Each row of a before or after table is a point. One or more steps were done to the points. Then noise was added and the rows were shuffled. The steps act on how far a point lies along the listed directions, d1 being the first. Name the steps. A step turns or swaps two directions, mirrors them in a line or flattens them onto one, adds a multiple of one to another, or multiplies one. Angles are multiples of 10 degrees, from the lower direction toward the higher: turns from -170 to 170, lines from 10 to 170 but not 90. Use the fewest steps. Two steps may share a direction if one is a turn and the other turns, adds or multiplies; they go together, in the order done. Otherwise the lowest direction goes first.
In the rows, zero is written as 128.

Directions:
(1): [142  94 194]
(2): [ 78 174 162]
Before:
[[154  87  76]
 [ 83 175 177]
 [144 127 126]
 [ 66 160 184]
 [163  75 100]
 [ 77 143 179]
 [204 110  56]
 [126 153 106]
 [ 92 171 140]]
After:
[[187  71 129]
 [142 138  99]
 [157  60 143]
 [ 68 165 140]
 [130 143 132]
 [172  51 139]
 [172  93 109]
 [ 91 224 108]
 [ 69 168 112]]
Steps: mirror d1 and d2 in the line at 10 degrees

Directions:
(1): [156  98  68 197 148  96]
(2): [162 167 154 181 148 199]
(3): [156 106  87  71 190 166]
(4): [ 96 181 141 134 202  84]
(5): [216 150 154 106 120  83]
Before:
[[192 147 139 156 166 149]
 [142 126 118  76 182 100]
 [109 185 177  98 173 148]
 [140  37  56 129 119  65]
 [128 102 110 229 114  81]
 [110  62  82 180 127  89]
 [157 126 106  86 111 137]
 [127 158 161 135 135 168]
 [168  75  98 214  66  28]]
After, 9 rows:
[[143 151 155 123 161 159]
 [192  90 106 227  86 156]
 [ 72  96 104 138 137 158]
 [240 100 118 184 112 145]
 [153  79 110 171  90 111]
 [201  86 117 159 109 109]
 [ 76 129 128 105 135 117]
 [141 151 109 136 130 151]
 [ 67 163 163  77 157 126]]
Steps: flatten d1 and d4 onto the line at 140 degrees; turn d2 and d5 by -130 degrees; multiply d3 by 0.4

Directions:
(1): [102  96  56 139  85 178  86 175]
(2): [177 165  96  62  84 159 124  71]
(3): [140  30 142 120 156 171 136  78]
(4): [147  97 188 112  71  89  55 137]
(5): [140 103 150  66 104 134 197 198]
(6): [113  90  64 104 122  37 143 106]
Before, 11 rows:
[[123  96  70 132 196 148 178 146]
 [130 126 159  70 122 176 206 161]
 [116 170  70 101   7 169  59 212]
 [156  82 130  93 180 175 173 100]
 [ 87 174  82 132 118  97  90 114]
 [142 190  99 138  90 208 102 194]
 [ 94 125  84 120 110 119 128 131]
 [114 117  94 150 188 165 147 116]
 [ 97 112 103 187 138  92  95 153]
 [ 98 179  86 137 220  80 190 108]
 [169 154 168  86 108 194 211 166]]
After, 11 rows:
[[146 242 126 182 128 165 105  92]
 [118  80  69 143  57 215   5  92]
 [137 218 110 105 143 118 161 169]
 [108 119  94 123 232 108 201  86]
 [ 96 106  85 124 120 128 130 118]
 [114 159  62 145 181 120 167 168]
 [148 124  98 165 121 241  75 119]
 [107  51 123 151 136 117 129 161]
 [107  55 106  96 138 145 130  91]
 [116 143  98 123 166 153 176 166]
 [105 231 122 163 135 132 106 100]]
Steps: turn d3 and d5 by 140 degrees

Directions:
(1): [126 143 176 167 194  81 177  62 132]
(2): [ 71 185 102  49 162 144 150 119 171]
(3): [137 106 118 100 184 191 102  87  49]
Before, 13 rows:
[[ 90 129 107  84 151 163 120  97 103]
 [ 92 162 110 107  71  88 118 186 195]
 [136 137 105 107  93 131 113 162 185]
 [ 76 168  98  63  94 149 135 185 190]
 [101 184 119  71 106 108 145 156 214]
 [130 115  70  77  86 166  87 177 106]
 [116 147 106 124  92 128 114 155 124]
 [ 63 209 115  72 122  91 184 129 249]
 [147 107 132 146  77 138 110 154  99]
 [121 136 103 126  65  86  95 187 172]
 [136 150 147 159 102  87 130 138 179]
 [108 122 115 105 141 146 113 118 128]
 [189  78 188 237 117  92 142  71  68]]
After:
[[169 113 125 158  85 114 108 157 160]
 [143 123 164 174 128 103 143 107 105]
 [178  73 123 167  92 127  94 144  68]
 [141 100 115 144  38 146  97 213 138]
 [121 103 117 123 122 145 104 131 116]
 [132 123 130 159  48  79 105 191 162]
 [126 163 138 138 107  89 133 137 185]
 [113 105 101  99 117 170  94 122  89]
 [148 134 116 110  47 124 103 201 183]
 [ 97 176 171 134 208  91 204  23 136]
 [136 131 126 161  93 115 119 141 110]
 [148 118 135 180  72  58 106 158 155]
 [103 149  77  81  14 141 111 210 215]]
Steps: turn d1 and d2 by 80 degrees

Directions:
(1): [140  78  64 102 163 117  85 217  96 104 178 115]
(2): [149 145 148 137 180 106 102 168 239  85  83 120]
Before, 12 rows:
[[124 131 135 134 124 123 131 102 158 133 112 135]
 [ 98 152 165 141  62 153 180  34  86 164 128 148]
 [140 126 124 127 128 120 138 141 126 131 121 111]
 [126 125  93 132 148 114 113 182 147  95 130 105]
 [131 168 148 136 115 123 142 117 166 105 100 133]
 [124 117 114 120 138 130 115 149 135 125 140 134]
 [138 115 147 142 122 130 141 107 131 116 117 127]
 [133 146 148 151 139 128 129 140 177 113  94 129]
 [124 144 160 146 108 116 142  75 133 159 106 119]
 [151 155 135 133 194 102  97 181 239  87  92 126]
 [110 107 105 107 147 124 110 172 113 113 141 120]
 [116 129 139 147 104 158 141  55 115 151 118 151]]
After:
[[140 154 158 140 168 114 115 146 247  83  83 125]
 [106 128 100 134 100 134 148 118  73 139 149 116]
 [141 122 130 143 164 132 102 126 196 105 101 140]
 [124 108 104 120 139 116 111 141 147 121 133 128]
 [138 128 125 126 121 123 144 134 116 136 119 109]
 [132 106  96 130 137 130 112 179 101 119 143 123]
 [143 106 134 135 136 124 125 131 138 105 123 122]
 [137 129 100 115 135 118 110 180 127  95 141 125]
 [125  90  56 101 133 129 110 179  34 141 203 129]
 [116 125 127 126 116 140 132 115 115 141 138 140]
 [144 118 131 133 162  97 100 157 174 123 114 109]
 [ 98 133 137 122 106 139 147  99  89 144 128 133]]
Steps: turn d1 and d2 by -120 degrees

Directions:
(1): [119 118 179 166  84 117 130 109  49  20 140 108 123  87]
(2): [144 107 220 139 187 136 138 154 208  96 143 151  61 107]
(3): [110 152 164  84  82  97 190 128 133 176 184 178 161  46]
Before (13 x 14):
[[118 147 112 111 138 125 134 129 120 168 112 110 152 144]
 [132 103 163 157 121 130 125 138 126  46 130 108 113 130]
 [119 126 133 131  98 123 126 130 116 113 127 121 154 116]
 [118 119 169 171 124 127 130 131 126  49 131 109 108 125]
 [126 133  90 134 134 134  94 133 138 145 116 115 137 153]
 [151 121 203 121 172 141 155 164 212 136 150 160  67 122]
 [116 119 121 133 124 131 138 112 131 121 125 121 148 142]
 [133 106 197 171 133 136  81 125  90   7 101 123 101 131]
 [123 148 169  93 111 110 170 118 123 183 151 164 137  85]
 [153 116 191 104 205 122 164 167 241 159 137 153  69 110]
 [134 121 143 151 132 123  99 134  74  41 115 112 104 104]
 [131 136 181 126 164 116 141 155 199 137 154 160  78 113]
 [140 117 160 117 146 139 124 128 153 149 158 148  99 127]]
After:
[[135  97 171 150 148 137 125 150 173  64 126 116  95 144]
 [123 116 174 162 154 133 129 144 174  70 127 115  89 138]
 [134 120 147 135  97 129 126 106  84 108 158 134 125 114]
 [124 132 176 153  61 119 151 120  47  47 151 116 128  94]
 [147  99 206 161 193 152  78 151 172  44  92 137  70 153]
 [116 153 169  90  89 101 177 110 106 175 162 169 145  63]
 [117 118 122 134 130 136 139 118 146 134 123 126 144 151]
 [116 148 112 110 133 123 136 124 114 163 111 106 154 149]
 [150 114 157 135 198 138  95 160 170  88 110 130  64 125]
 [111 149 159 150  76  98 135 118  69  72 156 128 129  89]
 [124 128 155 144  62  90 161 101  16  36 140  95 149  73]
 [125 123 144 119 130 132 130 141 166 140 128 138 136 118]
 [126 134  88 137 130 135  88 133 129 135 113 113 135 156]]
Steps: mirror d1 and d2 in the line at 50 degrees; multiply d3 by 1.3

Directions:
(1): [147  73 103 162 114 117  95 141 143  83 108 177  82 244  89 140 117  65
  79 180]
(2): [ 96  61  62 165  84 233 182 139 120 119  99 141 185  76 127  85 103 114
  99 153]
(3): [ 41 109 131 141 148 128 146 149 216 156 144 132  75 176 155  59 110 217
 150 153]
(4): [136 109 181 108  91  71 143 205 139 177 100 235 159  92  61 104 104 122
 162 121]
(5): [ 94  89 177 134 162  98 151 193  56 145 108  82  47  71 168 135 110  92
  92 192]
Before, 11 rows:
[[127  87 134 126 130 144 163 142 132 140 125 141 136  91 124 121  99 126
  135 147]
 [129 154  90 126 107 195 142  90 128  92 136 103 169  74 134 116 141 106
  129 103]
 [133 122  89 174 115 201 143 101 114 109 131  92 181  86 150 127 124 116
  119 106]
 [100 119 180 144 192  74 115 160 117 132 155  65   7 154 174 153 131 144
  125 167]
 [ 68 134 124 116 126 135 141 150 164 168 120 132 145 100 141  80 123 190
  148 129]
 [125 173 138 120 140 119 128 120 158 158 143 139 151 131 126 116 129 172
  150  95]
 [ 88 123 173 105 164  58 111 196 130 138 142 121  41 157 149 111 123 118
  118 156]
 [124  68  93 162 145 178 142  76  97  86 118  85 104 176 155 146 133  94
   87 191]
 [124  83  79 176 135 174 112 100 102  87 130 110  96 157 130 145 111  75
   65 167]
 [142  91 117 166 114 140 122 130 105  99 124 139 102 158 111 137  96  77
   91 174]
 [105 131 150 126 144  91 115 133 205 175 136 145 121 160 136  89 104 207
  163 102]]
After, 11 rows:
[[148 109 161 131 176  80 107  95  95 106 130  93  57 200 145 174 143  97
  111 179]
 [ 80 158 131 108 133 117 123 134 175 164 132 129 142 123 140  91 131 199
  159 113]
 [ 82  84 125 147 124 141 151 156 184 175 116 147 138 119 141  64  84 190
  141 129]
 [102 133 139 132 129 137 159 158 134 169 122 145 152  87 129  97 111 153
  134 123]
 [ 76 104  51 145 128 203 135 113 164  92 145  97 124 172 163  84 128 133
   96 139]
 [149 126 139 145 163  85  76 108 107 103 146 117  55 185 122 175 123  81
   90 151]
 [158 171 190 131 154  64  98 139 105 142 144 107 111 109 137 163 135 119
  152  97]
 [144 181 183  89 139  77 117 141 109 125 139 120 104  79 122 141 142  98
  152 109]
 [161 127 121 153 126 116  96 103 125  93 143 132  97 195 108 153 113  91
  108 150]
 [ 81  85  72 185 154 211 149 104 137  93 152  48  83 150 186 121 127 149
   97 164]
 [153 137 130 113 143 125 126  93 163 126 152 130 138 144 122 142 124 150
  155 110]]
Steps: turn d2 and d4 by -160 degrees; turn d4 and d5 by 110 degrees

Directions:
(1): [100 121 145 140 148 162 102 139 161 136 179  95 140  82 249 119  92 144
 118 180 145 105 150 206]
(2): [117 107  95 136 151 217 166 129 125  94  96 138 104 187 187 167 147 126
 132  77  56  54 106 122]
(3): [172 132 181 145 139 214  70 116 165 192 141 137 140 131  82 148 217 188
 120 148 132 110 143 122]
Before, 12 rows:
[[145 135 126 123 124 132 140 124 128 145 108 153 128 138  79 111 135 139
  114  94 147 138 128 109]
 [ 92 112  64  97 112  81 183 139  84  71  68 124 101 155 120 134  85  74
  134  59  76 124 110  85]
 [119 117 133 127 131 146 154 137 135 134 126 139 131 143 139 133 121 155
  136 133 132 130 117 128]
 [128 132 168 138 121  87  80 129 150 171 159 128 187  62  68 106 126 164
  119 141 166 167 153 113]
 [115 105 133 139 153 204 123 127 135 114 124  97 121 141 188 141 147 140
  138 119  92  63 147 153]
 [149 136 158 135  97  91 105 127 129 169 135 125 141  98  63 118 150 147
  136 158 147 161 157 129]
 [116 107 100 145 132 208 188 117 121  68  96 148 102 196 211 159 119 117
  141  87  42  55  92 138]
 [139 145 120 125 101 116 144 113 107 126  73 158 113 154  35 151 184 125
  128  85 120 136 117  53]
 [150 137 150 122 121 104  96 143 129 144 143 120 160 106  82 135 150 137
  125 144 154 172 139 107]
 [112  88  86 114 147 159 189 128 106  68 102 120 109 183 155 172 124 104
  133  76  46  79  98  65]
 [142 131 141 136 119 154 125 131 128 142 126 151 128 137  47 154 199 157
  138 104 129 119 121  92]
 [159 127 152 109 104  69 117 130 113 168 125 133 125 116   7  89 147 136
  127 142 172 198 133  90]]
After (12 x 24):
[[122 120 130 126 130 143 153 137 132 133 119 142 131 144 132 134 123 152
  136 126 129 133 111 127]
 [129 130 134 127  94  43 136 135 112 136 128 117 137  97  87 109 104 114
  137 145 141 169 151 131]
 [127 133 125 117 114  73 116 148 116 118 136 120 160 104 108 126 110 111
  124 136 152 180 133 114]
 [117 132 145 127 116  49 104 126 129 145 145 137 178  74  62 101 101 140
  127 124 164 179 141 102]
 [ 81 110 111 116 138 166 123 144 139 115 131  92 121 103 230 137  96 124
  121 127  94  92 141 167]
 [118 133 107 119 126 102 157 134 121 116 113 139 130 121 143 104  86 118
  114 100 150 135 129 140]
 [108 117 118 105 106  27 145 145 107 124 145 106 122  84 108  71  63 100
  127 158 181 198 136 143]
 [ 71 132  85 116 109  67 178 133  97  73 106 116 109 108 185 126  69  81
  129 113 132 132 120 126]
 [129 105 120 153 140 240 163 115 136  92 104 150 107 194 200 165 150 136
  136  96  43  50 101 141]
 [ 89 130  90 119 112  74 181 149  99  78 126 133 122 122 124 131 101  97
  146  94 129 132 114 116]
 [135 111 128 135 145 195 129 119 120 113 100 118 118 166 113 147 176 136
  142  94  80  79 133 107]
 [100  84 100 127 163 196 169 133 126  84 134 102 117 156 217 169 117 128
  125 112  56  65 115 107]]
Steps: turn d1 and d3 by 110 degrees; multiply d1 by 0.7

Directions:
(1): [ 92 141 158  92 211 150 152 206 109 134 140  79  58 187 101 127 100  51
  65 169 117 131 138 193  93  66 115 185  99 116 171  83]
(2): [120 162 110 126 133 128 110 129 249 143  68 127  62 176 165 157  62 100
 121  61 179 151 138 114 144 105 157 142 225 203 118 158]
(3): [130 149  72  97 101 218 121 135 113 113 139 177 232 143 175 144 157  65
  96 103  83  58 151 148 168  78 208 131 147 158 191 114]
(4): [203  97  86 193 133 106 152 150 123  67 111 156  64 192 153 136 223  52
  78 142 106  90 142  96 109 165  82  92 107 160 117 197]
Before:
[[131 115 127 126 150 132 148 146 122 118 122 114  87 155 130 121 136  87
  105 152 114 135 123 137 116 130 102 130 100 131 137 126]
 [ 87 146 142 100 144 144 134 135  91 154 139 106 161 111 117 119 109 135
  129 146 126 135 114 156 132 102 152 157 116 103 147  85]
 [118 131 153 123 145 109 115 118 145 151 113 118 104 117 109 128  95 157
  153 133 143 149 106 121 130 131 110 131 133 109 108 115]
 [105 135 139  96 125 148 124 133 100 144 158 130 188 112 115 119 118 142
  128 142 108 121 124 156 136 106 157 133 120 108 145  88]
 [141 108 142 150 129  76 122 118 140 143 117 109  96 123 119 127 120 158
  150 132 146 149 123 108 117 167  96 119 127 131  99 145]
 [117 131 157 127 128 102 127 111 124 143 139 118 123 111 112 121 104 161
  154 139 137 137 117 125 120 141 112 121 113 108 108 120]
 [149 109 132 150 118 106 135 128  88 110 145 144 130 122 121 119 171 122
  122 147 115 105 132 105 111 157 112 116  90 109 126 152]
 [125 117 140 144 109 109 129 107 131 138 127 124 133  93 115 132 115 180
  149 127 136 140 109 102 127 158 107 106 125 117  99 132]
 [127 130 143 119 115 129 118 112 134 145 130 133 152 109 130 120 111 154
  153 124 134 138 136 124 141 147 140 124 128 134 110 129]]
After, 9 rows:
[[149 120 135 140 115 116 124 114 135 129 124 139 130 123 134 120 136 142
  145 128 132 132 138 111 134 164 123 111 123 141 101 151]
 [104 123 150 107 156 127 143 143 125 140 127  95  90 136 113 116  99 116
  122 154 127 157 116 149 115 121 105 145 102 115 135 102]
 [131 102 164 168 122  59 135 105 139 140 119 103  73  91  93 125 110 206
  161 140 158 172  98  87 105 188  61  99 114 106  63 148]
 [159 122  84 129 106 170 134 143  92  96 150 176 200 153 156 130 196  74
   89 135  75  64 143 135 145 116 164 104 116 143 160 131]
 [140 110 173 164 140  47 137 109 132 132 127 104  54 120  97 115 120 174
  159 155 154 161 108 102  94 183  56 106  99 104  70 151]
 [152 123  94 150 132 141 149 143  86 101 126 144 141 157 150 129 194  75
   93 146 101  90 129 124 129 131 132 121 106 137 145 142]
 [104 125 165 114 125 109 126 122  92 147 154 118 146  91  99 113 112 164
  147 147 132 135 122 127 113 136 127 141  96  86 129 111]
 [126  97 196 163 154   7 124 110 153 166 112  63  19 101  76 113  79 219
  181 151 186 213 103  99  86 199  38 124 114 101  51 144]
 [147 106 169 169 157  46 125 118 152 136 100 104  22 127  92 122 116 171
  158 150 162 176  98  93 101 179  46 113 116 105  63 152]]
Steps: mirror d1 and d4 in the line at 10 degrees; multiply d3 by 3

Directions:
(1): [ 96  99 112 184 122 129 122 197 152 172 103 104 113 184  73 114 185 177
 127 132  80 122 115  95 157 177 146 109 111  98 122  97 230 119 127  57
 210  62  88 181 138 120 150 109  82 136  76 131 169 122 159 121 175 111
 126 136 115 143 175 139 135 125 100  69]
(2): [153 147 175 138 140  99  81 113  88  80  42  40 151  98 114  87 111 146
  59 116 142 197  92 158 158 177 149 107 145 146 107 160 136 152 134 233
 138 106 121 162 111  93 116 210  93 165 134 103 119 124 185 109  89 140
 128  98 117 114 159 124 159 159  86  96]
(3): [126 171 143 102 111 106 177 167  94  91 136 134  93 105 132 189 249 131
 133 127 110 114 106 179 111 134 152 175 144 177 120 149 103  39 107  91
  85 156 106 145  67 117 130 154  89 116 129  93 188 122 112 136  88 110
 127  94 232 148 141 107 131 148 117  60]
(4): [ 69  69 103 157 176 140 158 162 114 138 204 111 101 131 108 142 119 161
 114  90 111 120  99 117  76 185  84 164 110 161 137  77 123 129  47 199
  76 128 145 143 111  55  78  98 165 161 114 136 112  91  89 107 112 202
 103  70  69 156 127 148 127 159 142  87]
Before (11 x 64):
[[101 124 109 125 111 145 151 163 151 180 182 187  94 153 124 163 174 121
  199 146 100  78 144 118 117  99 141 147 114 108 129  93 152  93 132  15
  156 138 109 105 125 164 163  59 136  99 102 157 152 139  96 153 169 104
  131 153 146 153 117 145 109 106 145 141]
 [127 128 136 137 121 131 118 151 122 132 100  95 129 135 124 115 147 142
  129 132 128 149 117 127 147 137 149 115 136 119 123 128 143 120 138 109
  159 114 109 135 125 145 157 120 103 145 110 119 149 132 156 124 131 115
  126 131 144 134 147 127 154 119 131 115]
 [166 163 165 100 154 106 110  88  87  88 104  75 160  62 150 111 101 120
   69 118 146 176 104 173 145 136 131 127 142 154 117 160  64 138 135 238
   81 147 142 116  94 104 103 196 122 140 156 102 116 136 147 126  67 161
  130  90 130 122 138 118 156 167 126 143]
 [131 117 106 135 151 137 127  90 136 149 163 148 153 137 144 119  48 112
  134 127 153 121 141 113 114 105  98 124 119 108 137 115  90 150 133 151
  116 147 148 106 153 123 123  92 159 128 141 143  83 145 105 139 141 140
  112 129  76 128  88 141 120 114 158 176]
 [102 112 113 134 145 135 120 112 129 140 152 124 138 133 111 128  98 140
  134 117 123 133 113 116 115 141 101 128 112 124 139 116 125 138 116 152
  135 119 148 117 131 120 133 109 145 120 122 144 129 112 114 132 133 147
  113 113  95 121 110 121 114 109 137 139]
 [134 150 136 121 138 131 127 113 106 100 132 133 132  98 146 122 125 126
  117 119 153 139 112 146 121 123 123 135 133 136 118 139 102 128 107 150
   96 138 144 116 113 118 109 139 140 125 144 130 116 120 127 123 110 140
  132 108 137 125 114 133 114 144 136 138]
 [125 106 126 114 158 122 114  89 124 108 120 100 145  98 147 132  61 125
   88 101 149 155 115 142  94 149 102 126 132 155 120 125  82 164 120 241
   83 151 155 108 127 101  89 141 166 143 148 135  78 113 130 121  80 164
  101 101  90 123 118 124 120 148 136 149]
 [ 91  88 111 146 170 142 141 132 133 146 178 129 110 146 116 133 111 132
  137 117 130  93 120 113  95 151  99 142 113 139 137 105 126 144  98 145
  106 123 140 116 134  97 110  91 169 131 119 151  96 107 103 119 146 172
  105 111  76 137 125 146 123 113 147 127]
 [113 124 118 134 130 127 142 129 145 128 152 126 111 136 116 149 147 134
  142 127 134 117 133 117 121 110 127 128 111 122 131 123 154 137 122 100
  126 128 118 135 138 135 126 113 142 118 117 126 136 139 120 138 130 133
  127 145 146 130 130 135 120 118 129 124]
 [155 140 135  95 101 121 130 106 137 105 118 152 135 117 171 123 116 116
  134 108 143 117 151 137 138  85 121 129 145 128 126 130  89 115 150 118
  107 153 153 110 137 140 135 138 129 107 138 116 121 147 139 150 126  98
  127 146 148 120 109 105 118 121 148 153]
 [104 107 112 132 154 128 165 160 121 127 165 138 112 131 115 148 146 156
  122 104 125 123 105 134 103 157 109 152 119 160 147 110 145 104  80 175
   96 128 127 136 100  80 112 125 121 141 134 129 140 122 117 110 114 149
  125 100 125 144 131 142 124 148 126  82]]
After (11 x 64):
[[100 123 108 127 111 145 151 166 152 181 182 186  94 156 122 162 176 124
  199 145  98  77 143 116 118 102 142 146 113 107 129  92 156  93 132  13
  159 135 108 108 126 164 163  59 134 100 100 157 153 139  98 152 172 103
  130 153 146 153 119 146 109 106 144 139]
 [ 96  92 114 138 171 142 142 121 129 140 181 132 113 138 125 135 103 124
  137 116 137  94 121 118  91 145  97 145 116 143 138 110 111 146  97 155
   92 133 146 108 133  99 108  94 175 129 127 150  90 108  99 120 140 175
  106 110  78 135 119 144 121 113 150 135]
 [135 151 137 120 139 131 127 111 105  98 133 134 134  96 146 123 125 125
  117 119 154 139 111 147 120 122 124 135 132 137 118 140  99 129 107 151
   94 140 146 115 114 118 108 139 141 125 145 131 115 120 126 122 110 140
  131 107 137 124 113 134 114 145 136 140]
 [133 118 107 133 151 137 128  88 136 147 164 149 153 135 146 120  46 110
  134 126 155 121 141 114 113 102  97 125 119 110 137 115  87 149 132 154
  113 149 148 103 154 124 123  93 160 127 143 144  81 145 103 139 140 140
  112 129  77 127  87 140 120 114 160 179]
 [109 111 113 125 155 127 166 149 118 120 168 141 114 122 123 150 138 148
  123 104 131 124 106 139  99 150 107 155 122 165 147 114 130 106  79 185
   85 137 133 128  98  81 108 128 128 140 142 129 133 123 113 110 107 151
  125 100 127 142 125 141 122 148 129  91]
 [126 127 135 140 121 132 116 154 123 134  99  95 129 137 121 113 150 144
  129 132 125 149 117 126 148 140 150 115 136 117 122 125 148 119 137 105
  162 111 107 138 126 145 158 119 101 146 108 120 152 130 157 124 134 113
  126 131 143 135 149 127 155 120 130 112]
 [113 125 118 134 130 127 141 130 144 127 152 126 111 136 117 148 148 134
  142 127 134 118 133 118 120 110 127 128 111 122 131 122 155 137 122 100
  125 128 117 134 138 134 126 114 141 119 117 126 135 139 120 139 129 134
  128 145 146 129 130 135 120 118 128 123]
 [153 137 133 100 101 121 129 112 140 109 116 150 133 122 166 122 120 120
  134 109 138 117 150 135 140  88 124 127 143 126 125 128  97 115 151 112
  113 148 149 114 138 139 137 137 125 108 134 116 125 148 141 150 130  96
  126 148 147 121 113 106 118 120 146 147]
 [105 115 113 131 145 135 120 108 128 137 154 126 139 130 115 129  93 137
  134 116 126 134 113 118 113 138  99 129 113 126 139 118 118 138 116 157
  129 122 150 114 131 121 133 109 147 120 125 144 128 112 112 133 130 148
  114 112  96 120 106 121 113 109 140 142]
 [167 164 166  99 154 107 111  87  86  87 105  76 161  61 151 111 100 120
   69 118 147 176 104 173 144 135 131 128 142 155 117 160  62 139 135 239
   79 149 143 115  93 105 103 196 123 141 157 102 116 136 146 125  66 161
  130  90 131 122 138 118 155 167 126 144]
 [129 109 128 107 158 122 114  82 121 102 121 103 147  91 153 134  55 120
   88 101 154 155 117 146  91 143 100 128 134 158 120 129  70 165 121 249
   73 158 160 101 126 101  86 143 171 142 153 135  74 114 126 121  75 166
  102 101  93 121 112 122 120 149 139 156]]
Steps: add -0.3 times d4 to d1
